Rows are points. To make a cloud, some directions were put in groups of two or more. Within a group, all points are equally far from the middle, so they leave a hole (a ring in 2 directions, a hollow ball in 3). The other directions are filled evenly. Then the cloud was stretched, turned, moved and blurred a little. Count the holes, and give their numbers of directions, smallest first.

Cloud:
[[-44  22]
 [ 40  -7]
 [ 14  60]
 [ 52   9]
 [  7  40]
 [ 11  58]
 [ -6  14]
 [ 41  22]
 [ 49   9]
 [ -7  19]
 [ 14 -24]
 [-14 -41]
 [ 13  -8]
 [-33   1]]
Holes: 0

Cloud, 19 rows:
[[ -3  56  -7]
 [-17 -51   3]
 [-34 -27 -31]
 [ 11 -33  47]
 [-45 -19  30]
 [ 23 -49  15]
 [ 52 -23  14]
 [-26 -33 -31]
 [-31  40  31]
 [ 47 -16 -24]
 [-20  53  -2]
 [-53 -17   7]
 [-35   3 -40]
 [-27 -12  52]
 [-28  17 -42]
 [-17 -46  28]
 [ 16  -5 -49]
 [ -5 -29 -42]
 [  1  23 -47]]
Holes: 1 (3)

Cloud, 28 rows:
[[ 53 -38  -5  13]
 [ 39  29 -19  14]
 [-25  14  37 -17]
 [-28 -22  15 -13]
 [ 21   0 -50  20]
 [ 43   1  26  -3]
 [ 35  37  -4 -29]
 [ 28 -28  41  -2]
 [ 18 -28 -33  30]
 [ -6  14  24  47]
 [ 32   4  38  32]
 [ 10  29  -4  23]
 [ 11 -11   6 -43]
 [ 26 -55   4  10]
 [-11  31  39  17]
 [ 60 -38 -40   8]
 [ 43 -36   7  -9]
 [ 32  -4  27 -23]
 [ 14  24   5  31]
 [ 53  15 -11  16]
 [  1 -20 -47 -21]
 [ 28  33   6 -24]
 [ -1 -37 -15  32]
 [ -6  -9 -35  11]
 [ 15 -33 -39 -34]
 [  3  17   2 -44]
 [-22  -4  44 -21]
 [ 50 -33 -33  23]]
Holes: 1 (3)

Cloud:
[[ 34  14 -13 -23]
 [ 20  -5 -35   2]
 [-30 -16  23 -10]
 [ 26  33  -1  27]
 [ 16 -13  21 -16]
 [  9  28  39  21]
 [ -3  -9 -26 -10]
 [-14 -23  51  17]
 [ 36   2   1 -15]
 [  7  49 -14   5]
 [-20  19  48  -5]
 [-10   7  34  41]
 [-23  -5  60   5]
 [-21  -3  57  -3]
 [ 12 -21  35  17]
 [ 14 -10  -3 -23]
 [  5  -3  42  34]
 [-30  -6  46  -9]
 [-18   6  36 -21]
 [ -1  -9 -30   4]
 [ 23  33 -16 -24]
 [ 44  23  -9  -7]
 [ 43  26  -1   3]
 [-41  -1  13   4]
 [  7 -21  32  27]
 [ 24  14 -37  19]
 [-34   4  54  18]
 [ 22   8 -13 -28]
 [ 31 -13  12   7]
 [-32  28   6   0]
 [-13   9 -30  15]]
Holes: 1 (4)

Cloud (56 x 6):
[[ -4   6   0  -6  13  59]
 [-52  28   8  12  18  31]
 [ -9  60 -21  -1   9 -11]
 [-33  13 -36  43  13  27]
 [-15  25 -25  37 -46  17]
 [  4   5 -36   3 -50  30]
 [ 25  17  23 -36  38 -10]
 [-25  18 -47   6 -21  14]
 [ 26  -8 -36  -5 -38  33]
 [  2  -2  14 -37  -9  26]
 [ 34  16 -44 -14  -5 -30]
 [ 33  22  -7 -38   9 -35]
 [ 23   1   9 -31  40  17]
 [ -2  34   4  22 -44  29]
 [-20 -15   5 -19  24 -16]
 [ -7  14  -9  10 -24 -27]
 [ 10   1  -6 -36 -18  29]
 [ -4  30 -24  42 -12 -16]
 [ 27 -10  27 -33  -6   8]
 [ 11  19 -43  28  27  12]
 [ 16  31  -2 -33  14  28]
 [ 14   2 -16 -31 -29  26]
 [ 12  -2 -27  18  -5  60]
 [-23  23 -39  30 -37  46]
 [ 39  -8   1 -27  27 -32]
 [-26  30 -45   5 -17   7]
 [-43  40   0  -3   5   9]
 [-16  10 -48  26 -32  13]
 [-17 -10 -23 -10  36  -3]
 [-12  27 -54  11  20  11]
 [-32  30 -38  44 -23  31]
 [-19 -24  17  17  18 -10]
 [ 23  14   6 -27  18 -44]
 [-19  -1  26  44 -10  21]
 [ -2  38   7  -7 -30  33]
 [ 14 -14  37 -19  -7  12]
 [ -2   0   0  31  43  -8]
 [-26  13 -43  -6  -3   8]
 [ 22 -14 -13  28  -4  48]
 [-43 -11  10   4  21  43]
 [ 20   3 -18 -26  44  10]
 [  3  40 -28  20 -16 -27]
 [-21  30  14  24  -8 -16]
 [ 21   8 -40   3 -10  52]
 [ 16  21 -45   2  31  20]
 [  6  50  -4 -10  36  10]
 [ 13  -1  14 -15  58 -10]
 [ -3  17  14 -15  59  -7]
 [-25  45 -36   8 -17   1]
 [ 33  32 -19 -45   3  -2]
 [ -3 -13  11  33 -29   7]
 [ 52 -15 -11  13  -2   8]
 [ -3  -1   8  48 -14  49]
 [-32 -30   6   8  20  22]
 [-17  53 -11  -7   4 -17]
 [ 11  40  15  12 -21  33]]
Holes: 2 (2, 4)

Cloud:
[[ 22 -26  -3  23   2 -30]
 [ -7   5  -2  -2  -9 -20]
 [ 20  22   2   4  29 -11]
 [-18  18  -3 -27   9  -8]
 [ 16  11  -7   4 -14 -18]
 [  1  15   1 -24   0  -1]
 [  6  -5  -3 -44  16  -5]
 [ -3  -9  -7 -25 -25   3]
 [ -7 -11 -24 -30   5 -10]
 [ -8   4   4 -60   0  22]
 [ 12 -20   7   6   7  -6]
 [ -3   8  -5  -8  14 -18]
 [  5  -2   9 -36   5   4]
 [-15 -36  -2   2 -18   0]
 [ -9  15  13  16   4 -13]
 [-10  12   2  -6 -12 -13]
 [-19  -3  -7 -24  -2   3]
 [-20 -19   8  -6   8   8]
 [ 25  17 -24   1  19  10]
 [  8 -21 -11 -23 -15 -17]
 [-13  14  -3   1   0 -12]
 [  4 -10  12 -39 -11  10]
 [  5 -19  -1 -16  24 -10]
 [-14  11   6 -18 -11 -12]
 [ 10 -28  -4  13   2  -1]
 [-11  15  -8  -3  14   2]
 [ -4 -29  10  -7  -1 -25]
 [ 10   5   5   2   0  -3]
 [ -6   3  18   6   2  -3]
 [  4 -11  -6 -24   1  12]
 [ -2  10   4 -23  -1  -1]
 [ 13 -12 -10 -20  22   0]
 [ 22 -10   2  -8  -6 -14]
 [-11  -5 -10 -22  12  22]
 [ 30  23  -3 -17  -7  19]
 [ 29 -16 -10  27 -23 -15]
 [-10   9  -4   8  25  18]
 [-22  -4  15 -11  15  -6]
 [ -9   4 -10 -17 -28  -8]
 [-18  24  -1 -31 -23   9]
 [ 20  -2  13 -10 -16 -17]
 [  0  17  -9   4  -6 -20]
 [-27   6   2 -18  17  -2]
 [ 11 -12  -1  -7  19 -17]
 [ -6 -28   0  -8 -23 -15]
 [ 20 -21 -13 -17   7  19]
 [  2   4  -9 -14 -21  29]
 [ 35   8  -2  13  -7  12]
 [  3   3  -3  16  -4 -14]
 [-10   0   4 -24   0   0]
 [-13  11   7 -13  21  15]
 [-23 -14 -14 -41 -25   8]
 [-12 -18 -13 -16   5  17]
 [  7  -8 -19 -35  15  14]]
Holes: 0
